Every row gives one point. Each copy is the shape, with its points in the same order, stretched, turned, moved and blurred by noise. Say if it was mirrored as well.

Shape, 7 rows:
[[-3.3  0.6]
 [-0.3  2.4]
 [ 2.2 -2.0]
 [-3.8  3.2]
 [-2.5  1.0]
 [ 2.5 -5.7]
 [-2.4  0.8]]
Copy 1, 7 rows:
[[ 1.5  1.4]
 [-0.4  0.8]
 [-0.2 -4.1]
 [ 0.7  3.8]
 [ 1.4  1.9]
 [ 1.3 -6.7]
 [ 0.8  1.1]]
Copy 1 is: mirrored
Copy 2 (7 x 2):
[[-4.8  2.4]
 [-4.5 -1.2]
 [ 1.8 -0.7]
 [-8.2  1.9]
 [-5.3  1.6]
 [ 5.8  0.5]
 [-4.2  1.5]]
Copy 2 is: mirrored
Copy 3:
[[-0.2 -3.1]
 [-2.3 -0.2]
 [-0.1  3.5]
 [-1.8 -4.6]
 [-1.4 -2.4]
 [ 3.1  3.7]
 [-0.8 -1.9]]
Copy 3 is: only turned
Copy 4:
[[ 4.4  0.4]
 [ 0.3  1.8]
 [ 0.1 -3.7]
 [ 4.0  3.6]
 [ 3.3  0.7]
 [ 1.9 -7.6]
 [ 3.7  0.4]]
Copy 4 is: mirrored

Shape (9 x 3):
[[ 2.9  0.4  0.3]
 [ 0.0  2.2 -6.3]
 [ 0.3 -2.3 -0.4]
 [ 0.4 -4.2  0.4]
 [-2.2 -1.6  1.7]
 [ 6.0 -2.1 -3.5]
 [-0.6  4.7 -6.4]
 [ 5.1 -2.4 -3.0]
 [-1.4  2.9 -1.0]]
Copy 1:
[[ 0.7  2.6  2.3]
 [-6.4  1.0  0.2]
 [ 2.0 -1.8  2.6]
 [ 4.1 -2.8  3.2]
 [ 3.8 -1.0 -0.9]
 [-1.0 -0.5  7.3]
 [-8.4  3.5 -1.7]
 [-0.3 -0.8  7.8]
 [-2.1  2.8 -3.0]]
Copy 1 is: mirrored
Copy 2 (9 x 3):
[[-0.3 -1.2 -2.6]
 [-7.1  0.6 -0.6]
 [ 0.2  1.9  0.5]
 [ 1.8  2.5  1.2]
 [ 0.3  0.4  3.0]
 [-0.7  1.7 -4.6]
 [-9.3 -0.7 -0.6]
 [ 0.1  2.0 -4.0]
 [-4.2 -1.8  0.8]]
Copy 2 is: mirrored
Copy 3, 9 rows:
[[-3.0  1.1  1.0]
 [ 3.5  1.3  3.7]
 [ 0.3 -0.6 -0.8]
 [-0.1 -1.7 -1.5]
 [ 0.0  1.2 -3.1]
 [-1.3 -2.7  4.1]
 [ 3.1  3.7  4.2]
 [-0.7 -2.7  3.4]
 [ 0.1  4.0  0.0]]
Copy 3 is: only turned

Shape, 7 rows:
[[-1.7  0.5 -0.5  2.4]
 [ 0.8  0.3  1.4  3.5]
 [-3.3 -1.8  2.5 -3.2]
 [ 2.5  1.2  2.2 -4.9]
 [-2.5  0.5  2.5 -0.5]
 [ 3.9 -0.2 -6.4 -0.3]
 [ 3.4 -5.1 -2.4 -4.1]]
Copy 1, 7 rows:
[[-1.7  2.2 -0.9 -0.1]
 [ 0.6  2.6 -1.3 -2.0]
 [-6.8 -4.0  2.9  0.8]
 [-2.3 -5.3  5.8  2.3]
 [-5.1 -0.7  2.7 -0.6]
 [ 4.3 -1.0 -4.3  4.4]
 [ 1.4 -8.2 -2.1  3.3]]
Copy 1 is: mirrored
Copy 2 (7 x 4):
[[-1.9  1.1 -2.3 -1.0]
 [-2.7  2.8 -0.6  0.3]
 [ 0.2 -2.4  1.6  1.5]
 [ 1.9 -0.2 -0.2  5.7]
 [-2.5 -0.8 -0.3  1.1]
 [ 6.3  3.2 -3.5  0.3]
 [ 7.9  2.0  2.7  1.7]]
Copy 2 is: mirrored
Copy 3, 7 rows:
[[ 1.5  0.2  0.6  1.3]
 [ 2.9  2.5 -0.1 -1.4]
 [-6.1  1.7 -0.4  0.6]
 [-3.6 -0.4 -5.0 -3.3]
 [-1.9  2.3 -1.2  0.3]
 [ 1.6 -7.8  1.1 -0.1]
 [-4.5 -4.7  1.0 -4.3]]
Copy 3 is: only turned

Shape (12 x 6):
[[-1.8  2.6  4.9  2.4  4.6  0.9]
 [ 4.2 -4.1 -1.9 -4.6 -0.2  3.9]
 [ 2.3  2.0  0.1 -2.4 -1.4  1.6]
 [-2.8  2.1  0.2 -1.3  0.5 -1.8]
 [ 1.1  0.7 -1.8  2.2 -4.0  5.5]
 [-1.7 -2.7  4.9  3.8  0.6 -3.0]
 [ 4.2  0.9  1.4  1.0  1.4 -0.3]
 [-3.0  3.1  0.1 -3.7 -3.3 -1.0]
 [-3.5 -3.8  4.0 -3.9  4.0  4.6]
 [-1.2  4.6 -1.7  2.1 -1.6 -1.2]
 [ 2.4 -2.3 -3.9 -4.7  3.6  5.2]
 [ 2.8 -3.4  1.0 -3.2  3.4 -0.4]]
Copy 1:
[[ 3.4  2.2  6.3  5.7  2.2  0.4]
 [ 6.6 -6.2 -2.7 -3.6  1.3  1.0]
 [ 3.5 -0.7  4.2 -1.6  0.4  2.2]
 [-3.0  2.4  3.5  4.2 -0.8  1.7]
 [ 2.4 -3.2  3.8 -3.2  4.3 -1.0]
 [-1.3 -0.2  0.6  2.9 -2.8 -5.6]
 [ 4.8  1.6  2.6 -2.1  0.1 -1.3]
 [-3.6  0.4  5.3  2.9 -1.4  3.5]
 [ 5.1 -6.9  0.2  6.9  2.2  2.5]
 [-3.8  4.8  5.7  0.9  0.9  0.3]
 [ 6.3 -3.8 -2.3 -0.2  4.5  3.6]
 [ 4.7 -2.1 -2.4  0.4 -1.0 -0.1]]
Copy 1 is: mirrored
Copy 2, 12 rows:
[[-2.6 -3.0 -0.7 -7.2 -0.3 -5.4]
 [-0.9 -1.4  2.6  2.4  3.8  3.5]
 [ 0.6 -1.1 -1.7  1.2  1.6 -1.5]
 [-1.8 -1.2  0.6  0.2 -2.5 -4.9]
 [ 2.7 -3.7 -3.1  0.2 -1.4  3.2]
 [-4.5  2.5  1.1 -5.8 -4.6 -2.1]
 [ 1.4  0.6  1.2 -3.2  1.4 -1.7]
 [-2.4 -0.4 -2.8  3.7 -2.3 -3.5]
 [-8.4 -4.7  2.0 -1.6  1.4 -1.2]
 [ 3.2 -0.6 -2.2 -0.9 -3.5 -4.2]
 [-0.5 -5.9  4.4  2.8  3.7  1.1]
 [-3.4  0.0  4.5 -1.7  2.9 -1.6]]
Copy 2 is: mirrored
Copy 3:
[[-2.1  5.4 -2.0  1.5 -1.0 -3.7]
 [-0.6 -4.8 -3.9  0.1  1.7 -3.2]
 [ 0.1 -3.1 -0.1  2.5 -1.8 -3.2]
 [ 0.4  0.2  2.1  1.3 -1.4  0.6]
 [ 0.4 -1.5  3.3  2.2  3.2 -5.7]
 [ 2.2  4.9  1.8 -4.1  0.4 -2.3]
 [ 2.3  0.8 -2.4  1.5 -0.7 -4.4]
 [-0.4 -3.2  4.7  1.9 -3.4  0.5]
 [-6.0  1.0 -4.0 -2.2  1.7 -1.9]
 [ 2.7  0.7  4.6  3.7 -0.5 -1.0]
 [-2.3 -3.0 -5.9  2.4  3.7 -1.5]
 [ 0.1 -0.6 -5.1 -1.0 -0.2 -1.4]]
Copy 3 is: mirrored

Shape:
[[ -2.0  -4.1  -2.2   0.2  -0.5   2.6   1.3  -0.4]
 [ -0.1  -2.9   4.0  -3.5   0.3  -0.9   2.3   2.2]
 [  1.1  -3.0   4.7   0.0  -0.2   2.1   1.8   0.0]
 [  2.7   1.1  -1.2   0.8   0.4   3.1   0.7   0.1]
 [  2.0  -4.1  -1.9  -1.0  -2.0   4.1   0.7  -0.9]
 [  2.3  -3.4  -0.5   0.1   0.0   2.3   2.1   2.8]
 [  0.9  -0.2   4.4 -10.6   0.0   4.0   2.4   1.5]
 [  1.7  -4.3  -1.5   0.6   5.6   3.3   2.2  -1.7]
 [  1.7  -1.2  -0.6  -5.7   3.8  -0.9   1.6  -2.1]
 [  1.8  -0.8  -0.2   0.3   4.1  -2.2  -6.9  -1.3]
 [  0.8  11.3  -0.2   0.7  -1.1  -0.9   2.0  -2.5]
 [  1.5   5.6  -1.3   0.0  -0.9  -3.7  -4.7   2.1]
 [  2.8  -1.7  -1.7   0.1  -1.7  -2.0   2.4  -2.0]
 [  2.2  -4.2   3.3   0.6  -1.8   0.0   2.6   0.3]]
Copy 1, 14 rows:
[[ 3.3 -0.8 -2.5 -1.1 -4.4  2.6  2.5  2.0]
 [-0.6  2.7 -1.3  3.2 -4.1  3.6  0.6  5.0]
 [-1.3 -0.2 -1.2  2.7 -3.6  4.3  2.0  1.5]
 [-0.3 -1.9  0.6 -2.6 -0.4  1.5  1.3  1.0]
 [ 1.9  0.6  0.0 -2.2 -4.8  4.9  4.5  1.1]
 [-1.7 -0.6 -1.6 -1.0 -3.5  3.4  3.0  4.1]
 [ 0.4  7.9  4.1  3.3 -4.1  6.1  4.6  4.3]
 [-1.3 -1.6 -1.1 -2.4 -5.3 -3.0  3.3  5.2]
 [ 0.3  5.2 -0.1 -2.1 -4.3 -2.6  0.2  4.3]
 [ 1.3 -3.7  2.4 -2.0 -3.1 -2.5 -5.1  3.2]
 [ 0.3  0.8  0.2 -2.1  8.2 -1.9 -4.1 -5.7]
 [ 1.2 -1.2  0.9 -3.2  3.5  0.9 -6.4 -0.5]
 [ 0.3  1.6 -2.5 -2.2 -2.8  1.7 -1.0 -0.3]
 [-1.8  0.3 -3.8  1.3 -4.5  4.4  0.5  1.6]]
Copy 1 is: mirrored
Copy 2 (14 x 8):
[[ 0.9 -2.2  6.6  1.4  2.1 -1.8  0.1 -1.6]
 [-0.7 -1.0  0.3  1.5  1.9 -6.6  3.0  3.5]
 [ 1.3 -1.7  3.0  1.0  0.9 -3.4 -0.9  3.9]
 [ 1.0 -0.5  1.8 -2.0  0.3  2.0  1.1  1.8]
 [ 3.9  0.9  4.7  0.2  2.2 -0.1  0.9  0.8]
 [ 2.3 -1.7  2.6  1.6  1.5 -0.9  2.3  3.0]
 [-1.4  4.0  0.7 -5.2  1.0 -8.8  8.4  4.3]
 [-2.3 -2.1  7.1 -0.6  5.0 -0.6  2.0  2.3]
 [-3.8  2.5  1.0 -2.4  5.5 -4.6  5.9  2.2]
 [ 1.9 -3.8 -3.9 -2.4  5.7  0.0 -0.3  1.0]
 [-4.8  2.4 -2.2 -4.7 -3.7  3.2 -0.5 -0.5]
 [ 1.8 -2.1 -8.0 -2.3  0.3  1.9  0.8  0.1]
 [ 0.7  2.2  0.9  2.7  3.0  0.2  0.4  0.9]
 [ 2.7 -0.6  1.8  3.6  1.7 -2.9 -1.1  3.5]]
Copy 2 is: only turned
Copy 3:
[[-1.3  1.7 -1.0  0.5  3.2  0.4  1.5  1.4]
 [ 0.4  3.0  5.4 -3.2  2.6  3.6  2.3 -2.4]
 [ 1.3  0.7  5.5 -0.6  3.6  2.4  1.9  1.0]
 [ 1.4 -2.7 -1.3  1.5 -0.4  1.7  1.8  3.6]
 [-0.5  0.4 -0.6  1.4  3.8  2.1  5.8  2.4]
 [-0.3 -0.9 -0.9 -2.4  2.4  2.3  3.8  3.3]
 [-1.1  5.8  7.6  0.7  1.5 11.0  3.7 -1.4]
 [ 2.3  5.5 -1.4 -2.3 -1.0  2.0 -1.8  5.7]
 [ 2.4  7.6  2.4 -1.4 -2.5  3.4  1.4 -1.5]
 [ 7.3  2.2 -1.8  0.5  1.4  0.6 -4.0 -5.0]
 [ 1.7 -7.2  2.4  6.2 -7.3 -2.2  0.1  0.3]
 [ 3.8 -5.9 -2.3  2.1 -0.8 -0.6  0.0 -6.0]
 [ 1.1 -0.1  0.6 -0.5  0.2 -2.7  6.9 -0.2]
 [ 0.9 -0.2  4.5 -2.1  4.0  0.2  5.4  0.6]]
Copy 3 is: only turned
